Each row is a point. Each copy is the shape, with its points in the same order, turned, moved and blurred by noise. Some copies are also mirrored. Which?
In the rows, 128 means zero.

Shape (9 x 3):
[[144  61 110]
 [178  96 139]
 [111 104 143]
 [119  74 146]
 [ 81 101 158]
 [222  82 121]
 [118 102  95]
 [118 180 102]
 [140  69  92]]
Copy 1:
[[116  75  69]
 [146  74 111]
 [ 94 114 112]
 [ 90  93  93]
 [ 68 122 115]
 [187  48  98]
 [119 131  70]
 [144 178 120]
 [123 100  49]]
Copy 1 is: only turned
Copy 2 (9 x 3):
[[173 163 112]
 [175 108 118]
 [125 140 146]
 [153 152 154]
 [107 150 173]
 [216  99  90]
 [124 159  99]
 [ 70  98  88]
 [163 167  96]]
Copy 2 is: mirrored
Copy 3:
[[132 137  60]
 [131  93  94]
 [105 150 114]
 [ 97 144  87]
 [ 78 168 121]
 [165  59  68]
 [148 167 100]
 [164 156 176]
 [148 146  63]]
Copy 3 is: only turned

Shape:
[[202 135 178 116]
 [116 122 157 137]
 [121 132 127 135]
 [141  50 178 104]
 [135 150  27 126]
 [190 124 126 119]
 [166 110 132 174]]
Copy 1 (7 x 4):
[[206  85 106 128]
 [121 107 125 130]
 [130 135 139 131]
 [130 108  50  90]
 [156 225 183 123]
 [193 143 112 123]
 [160 140 105 175]]
Copy 1 is: only turned
Copy 2 (7 x 4):
[[134 110 101  59]
 [144 128 157 131]
 [119 142 146 141]
 [127  44 162 110]
 [ 41 179 111 175]
 [100 115  95 100]
 [141 115  92 145]]
Copy 2 is: only turned
Copy 3 (7 x 4):
[[203 155 189 130]
 [134 130 152 171]
 [138 135 123 158]
 [135  80 206 132]
 [143 133  33 106]
 [182 143 146 106]
 [128 169 157 112]]
Copy 3 is: mirrored
Copy 4:
[[180 106  33 130]
 [136 104 114 124]
 [122 120 116 126]
 [156  66  88  59]
 [ 44 195 105 128]
 [119 136  41 133]
 [113  87  85 140]]
Copy 4 is: only turned

Shape:
[[138 130 148 188 151 113]
 [147 158 170 121 112 105]
 [100 122 126 111 130 183]
 [146 111 119 161 126  91]
 [141 156 166 108 134  85]
 [ 74 120 142 136 156  86]
 [  7 128 112 131 127 156]
 [125 199 126 140 141  90]
 [141 123 124 151 162  88]
 [124 113 129 131 147 132]
 [ 76 234 148 114 120  92]
 [ 55 124 124 114 117  95]]
Copy 1:
[[159 152 101 165 137 158]
 [131 108 100 125  84 128]
 [ 72 144 147 104 141 158]
 [144 149 103 157 139 106]
 [151 102 129 129  85 125]
 [146 180 166 148  97 136]
 [ 78 237 167  98 109 159]
 [183 140  98  92 100 133]
 [166 140 128 152 140 120]
 [118 137 141 134 147 137]
 [165 161 114  55  41 147]
 [110 193 168 122  86 108]]
Copy 1 is: only turned
Copy 2:
[[144  92 159 145 104 121]
 [150 149 133 111 144 159]
 [ 86 168 116 133 133  82]
 [124  77 130 124 138 131]
 [139 141 152 112 162 166]
 [ 82 118 167 171 141 148]
 [ 45 163 122 221 138  98]
 [170 127 146 165 181 140]
 [127  89 163 128 150 123]
 [101 125 144 119 137 105]
 [161 180 137 203 188 167]
 [ 63 136 130 177 164 151]]
Copy 2 is: mirrored
Copy 3:
[[163 137 112 103 170 170]
 [148 187 134 116 113 143]
 [ 82 136 165 156 166 141]
 [182 116 123 121 139 141]
 [154 186 130 106 120 113]
 [127 124 135  73 164 101]
 [ 37  83 153  89 164 116]
 [128 161  73 109 117 123]
 [175 136 107 118 164 121]
 [136 134 142 131 170 131]
 [ 71 175  77  80  86 110]
 [102 104 151  84 131  95]]
Copy 3 is: mirrored
Copy 4:
[[123 112 154 157 116 162]
 [139 141  86 117 121 172]
 [122 123 121  97 117  71]
 [151 119 127 175 144 145]
 [149 161 101 116 142 172]
 [106 137 150 123 188 140]
 [ 45 123 135 104 182  62]
 [104 188 108 153 125 163]
 [149 142 149 159 143 153]
 [144 126 138 129 135 115]
 [ 58 206  80 112 141 165]
 [ 96 137 108 122 201 113]]
Copy 4 is: mirrored

Shape, 14 rows:
[[182 137 135  92 122  77 135 126]
 [168 165  87 130 198 159 111 197]
 [173 140 175 161 144 107 170 151]
 [195 113  70 151 160 153  69 150]
 [142 114 154 106  91  66 154 153]
 [106  79  77 107  83 195 119  87]
 [140  50 129  67 103 143 154  81]
 [199 200  71 147 157 138 144 164]
 [117 111 127  89 114 144  74  66]
 [101 111 131  81  74 157  78 125]
 [160 155  87 142 176 121  98 173]
 [191 162 110 153 180 144 138 137]
 [151  88 153  51  70 173  90 105]
 [143 131 145  88 150 100 163 135]]
Copy 1:
[[119  86  97 121 117  64 118  95]
 [ 74 121  99  69 146 189 126  88]
 [138 145  77 108 178  82  81  99]
 [ 93 136 126  59 136 148 190 133]
 [138 116  67 172 122  63 120  97]
 [178 147 205 157  92 138 175 134]
 [173  99 178 183 143  79 157 113]
 [126 131  90  32 118 144 117  60]
 [124 106 179 151  84 102 132 173]
 [107 146 161 184  73 112 138 134]
 [ 95 108  82  76 125 160 136 117]
 [118 117 111  46 151 132 105 107]
 [101 133 193 180  99  64 158 121]
 [130  75 101 143 145 102  91  88]]
Copy 1 is: only turned
Copy 2, 14 rows:
[[135 156 133 170 155 126  84 119]
 [ 42 136 137 161 160 133 206  99]
 [ 85 173 186 128 117  91  90 104]
 [ 88  88 112 192 145  93 166  68]
 [136 159 170 147 126 163  64 101]
 [200 109  77 148  74 126 166  84]
 [235 168 120 145 124 117 129  84]
 [ 45 149 145 205 122  98 160 146]
 [167 117  36 126 136 126 117 103]
 [160 135  67 129 100 174 119  70]
 [ 71 115 140 168 156 123 161 131]
 [ 67 155 137 159 139  66 161 127]
 [181 173  48 149 121 144 101  36]
 [130 182 155 135 144 135 124 126]]
Copy 2 is: only turned

Shape:
[[151 167  99  50 100 114 101 116  62]
 [169 176  86  70 102  81 102 122 107]
 [ 98 184  58 155 117  84 111 196 157]
 [ 71 114 109 114 165 169 164 167 134]
 [126 124 100 176 122 162 167 182 116]
 [125 150 145  80 127 112 108 126  36]
 [132 101 119 136 133 121 189 161 139]
 [106 161 125 137  76  76  76 169 150]
 [178 184 109  79  78 111  77 110 112]
 [ 95 102 124 151 136 155 165 137 147]
 [124 112 106 129 160 156 109 191 135]
 [162 196 107 107 127 104  90  81  92]
 [162 142  81  94 148  70  76 127  85]
 [136 163 191  64 175 145 147 153  72]]
Copy 1, 14 rows:
[[209  75  89  75 141 102 110  84 134]
 [187  59  95 119 137 107  71 101 142]
 [102  82  96 111 106 199  37 142 116]
 [ 59 144 120  71 144 158 136 120 118]
 [102 123 155 108  92 180 145 147 136]
 [200 105 122  68 143  88 124 125  80]
 [ 77 118 159 134 118 125 131 124 134]
 [133 120  93 113  67 124  32 142 104]
 [214  90  67 108 117 100  74 115 162]
 [ 75 163 116 114 117 141 141 123 119]
 [ 78 105 100  85 119 135 129 183 135]
 [218 105  79 131 155 127  90 118 128]
 [178  43  85 122 145 103  95 142 110]
 [163 139 167  43 200  84 120 139 135]]
Copy 1 is: mirrored
Copy 2, 14 rows:
[[ 86 137 146  28 146 101 154 137 112]
 [122 121 122  39 152  76 160 155 138]
 [146 175  83 111 192 119 198 219 182]
 [111 164 136 177 215 165 175 130 115]
 [150 187 159 157 196 155 134 187 116]
 [ 57 169 144  53 156 116 109 112 122]
 [129 133 158 172 216 117 127 158 132]
 [137 139 103  91 151 143 150 178 214]
 [138 129 137  34 107  93 148 149 141]
 [117 146 145 189 178 153 144 147 124]
 [155 161 102 136 197 166 146 125 116]
 [103 165 119  66 104  62 142 144 122]
 [111 135  70  56 162  82 121 147 114]
 [ 95 191 169  99 191 106 126  47 129]]
Copy 2 is: only turned
